Rows are points. To make a cloud, some directions were put in groups of two or more. Within a group, all points are equally far from the middle, so they leave a hole (a ring in 2 directions, a hollow ball in 3). The other directions are filled evenly. Then the cloud was stretched, turned, moved and blurred a little. How many holes are there, and how many directions does each take, smallest first?

Cloud (22 x 3):
[[-34  -9  20]
 [ 13  -5 -53]
 [-56 -34 -57]
 [-16   6 -21]
 [ 14  35 -13]
 [-44 -45 -16]
 [  2  45 -27]
 [-24  50 -24]
 [ 38  33 -10]
 [-48  -4 -38]
 [-58 -37  36]
 [-76 -21 -27]
 [  3 -37  40]
 [ 29   9 -39]
 [ 25 -25   8]
 [-93 -13 -15]
 [ 33  11 -40]
 [ 64  13   1]
 [ -9  25 -71]
 [ 32  13 -32]
 [-42  22 -29]
 [-48  16 -19]]
Holes: 0

Cloud:
[[-34 -42  40 -44   9  -3]
 [-20  31  35  67  16  -6]
 [ 47 -60  20  19 -12  -6]
 [ 46 -18  36 -12  26 -48]
 [ 17 -73  61  -4 -48  -4]
 [ 31 -34  -2 -10  20 -39]
 [-44  -9  21 -15  14  43]
 [ 31  26  18  55 -57  -5]
 [-14  35  55   5 -40 -28]
 [-16 -53   8  18   6  69]
 [ 46  -3  31  12  37 -58]
 [-26  -1 -19 -50 -14 -20]
 [-28 -18  37  33   3  29]
 [  8  33  26 -16 -34 -60]
 [-39  16  24 -23  26  -9]
 [-23  12  39 -44  46 -17]
 [  7  23  38 -95  -7 -20]
 [ 26   6  -5  23  20 -60]
 [-15 -14  63  13  24   4]
 [ 48  20 -29  35  24 -50]
 [  9 -12   1  47 -28  11]
 [-19   4 -31  31  46   7]
 [-64 -24  -5 -27   3  49]
 [  6 -24  17  11  44  63]
 [-50  51  -4 -49 -10  -8]
 [-42 -16 -16 -55 -29 -43]
 [ 16 -54  38 -39 -28  43]
 [-43  17  43  36  55  34]
 [-47  10  25 -10  32 -42]
 [-54  31 -23 -45 -10 -26]
 [ 32 -31   7 -12  12 -63]
 [  1 -31  32  -2  50 -15]
 [ 55 -30  -7  -8 -30 -57]
 [ 36   5  -6  50 -86  -4]
 [  9   3  44 -18   4  56]
 [ 43  17  56  38  21 -15]
 [-29 -47  53 -12 -21  -1]
 [ -7 -67  10 -23 -56  57]
 [-16 -64  18 -29  70 -16]
 [-50  38 -37 -48   0 -24]
 [ 11  -4 -52  72   4   9]
 [ -9 -17 -31  23 -41  25]
 [-10  -8  36  47 -26 -10]
 [ -3 -17 -35   5  16 -13]
 [-43 -38 -17 -35   5   9]
 [ 26 -51  14  16 -27  47]
 [ 25  39   6 -12 -49  30]
 [ -9 -21 -56 -50   9 -12]
 [ 19  16  -6 -53 -46  28]
 [ -2 -28 -29 -25 -12  -6]
 [-11 -19  85  14 -43  25]
 [-24   9  26  44  26  17]
 [-17 -29 -15 -25 -43   4]
 [-17  34   4 -59   4 -36]
 [ 14  -3 -32 -20  -7 -20]
 [-13  42  10  26 -47  10]]
Holes: 0

Cloud (88 x 8):
[[-24  12 -13 -64  19 -28  51  -6]
 [ 52  -2 -13 -43 -23 -32 -37 -54]
 [ 39  47 -59 -39  21   9 -33   9]
 [-27  20 -11   5  31   5 -55 -17]
 [ -4   2  10 -37  40  40  11  65]
 [  6 -13 -48  11   5   5 -53  28]
 [ 66  28  29  26 -28  10  36  36]
 [-10   7 -24  -8  20 -51 -30  43]
 [ 13 -55  36   2 -50  -9  26 -28]
 [ 74 -20 -38  10 -12 -16 -21 -40]
 [  0  29  24 -86  31 -35  -8 -22]
 [ 43 -65  34   0  40  16  35  -7]
 [-12 -31  -2  37  22 -20  -7  43]
 [ 56 -45 -21  31 -53  14   5   6]
 [ 39 -30 -75 -16 -15   2 -44   0]
 [ 56  -8  21   5  28  24  48  68]
 [ -5   2  22 -62  54  27 -32   3]
 [ 27  33  27 -17  20  35  44  71]
 [ 38  61  -4 -53 -36   9  -8  28]
 [ 32 -32  49  65  -3 -38  16   7]
 [ 31 -38  14  51   7 -13  29 -44]
 [ 15  49  -7  -9  60 -30 -26 -34]
 [-12 -28 -47 -43  38  21  30 -10]
 [ -4 -58   6   6 -38  38  16  39]
 [ 44  -7  13 -10 -34 -63 -46 -47]
 [ 64   3 -60 -34   3   3 -62  -6]
 [-36  23  24  -7 -39 -24 -20   4]
 [-29 -39   7 -43 -50 -53 -14   0]
 [ 55 -44 -23  10  31  -3 -31  44]
 [ 12 -15  11  -4  27  39 -55  30]
 [ 54 -18   6 -66 -47 -35 -18  -9]
 [ 64 -20  19  10 -30  -1  25 -44]
 [ 67  65   6 -31  42 -13   6 -14]
 [-14 -20   0 -58 -41 -62  14 -13]
 [  1  55  13 -34  27 -44  28 -37]
 [ 29 -14  77 -41   0 -26  35  -5]
 [ 46  56  33 -22  68  10  15  12]
 [ -5  -9  27   8 -31 -69  -5 -51]
 [ 53  -1  54  -5 -10 -79 -33   6]
 [-21  40  29 -48  45  42  21  -7]
 [ 44 -34 -39 -36  -4 -34 -11  51]
 [ 73 -16  50  22  10  -9  43  50]
 [ 88  -4   9 -25   0  -6   6  65]
 [ 38 -42  20  -2  12   6  56  61]
 [ 59  55   4  -8 -26 -36  13  32]
 [ -4 -72  10  -3   5  53 -16  -9]
 [-33   8  36 -39 -44  10  24  11]
 [ 35 -18 -35 -24  27  -4 -32  60]
 [ 37 -66 -16 -25 -11 -45  -9  39]
 [ 68 -39  18 -29 -38   2  37  38]
 [ 15  -1  59  -7   0 -35  79   4]
 [ 95 -12  43 -12  17  18  38  22]
 [ 31  19   7  10  62 -36 -45 -36]
 [ 87  -6 -30 -42  -2 -32  -5 -17]
 [ 24  63  -8   0  12 -26 -13 -33]
 [ 40 -39  56 -51  27 -13   0   0]
 [ 77  -6   4 -19 -49   0 -16  52]
 [ 25   8  61  -8  47 -12  57 -28]
 [  7 -30  -1 -77   2 -62  -3 -13]
 [ 11 -35 -19 -45 -29 -26   6  61]
 [ 48   5  29  -9 -55  -8 -26 -33]
 [ 63  21 -11 -14  21 -56 -59 -33]
 [ 42 -46 -17   5  61 -19   9  17]
 [-37  -1  39 -33  -3  38  42 -12]
 [-38 -40  42   4   8 -61   9  25]
 [  6  33  58  27  12  30  11  11]
 [-29 -23  18 -15 -19  63  23   3]
 [ 35 -46  -9  39 -35 -16  31 -20]
 [ 20 -28  69  -3 -42 -12 -15 -18]
 [ 28  78   7 -65   0 -10  -8  -1]
 [-44 -14  20 -31  37 -19 -53   6]
 [ 46 -15  -5  20 -44  23  48  41]
 [ -3   9  35 -21  70 -60 -31 -13]
 [-23 -50   6  47  17 -22  12  24]
 [-21  -9  39   8  66 -10  32 -40]
 [ 62  11  -6 -10 -48   5   8  61]
 [-18   3  29  15  23 -54 -58 -28]
 [ 20  -6 -31 -42  35  45 -53 -25]
 [ 22 -14 -14 -19  48 -77  -3 -26]
 [-31  18   3 -12  46  39  58  12]
 [ 32  62  48 -33 -13  18  17  37]
 [ 72 -41  -6 -23 -59 -23 -24  25]
 [ 61  -6 -12  -6  13   7 -36 -62]
 [ 71  -2 -37 -12 -18 -46 -25  39]
 [ 43  53  18 -17  74  -4  21   7]
 [ 69  11  29  31  46  49  23  20]
 [ 25  -1  61  24  -3 -23  73  -5]
 [-17  49  20  -4  23  16  64   5]]
Holes: 2 (4, 4)
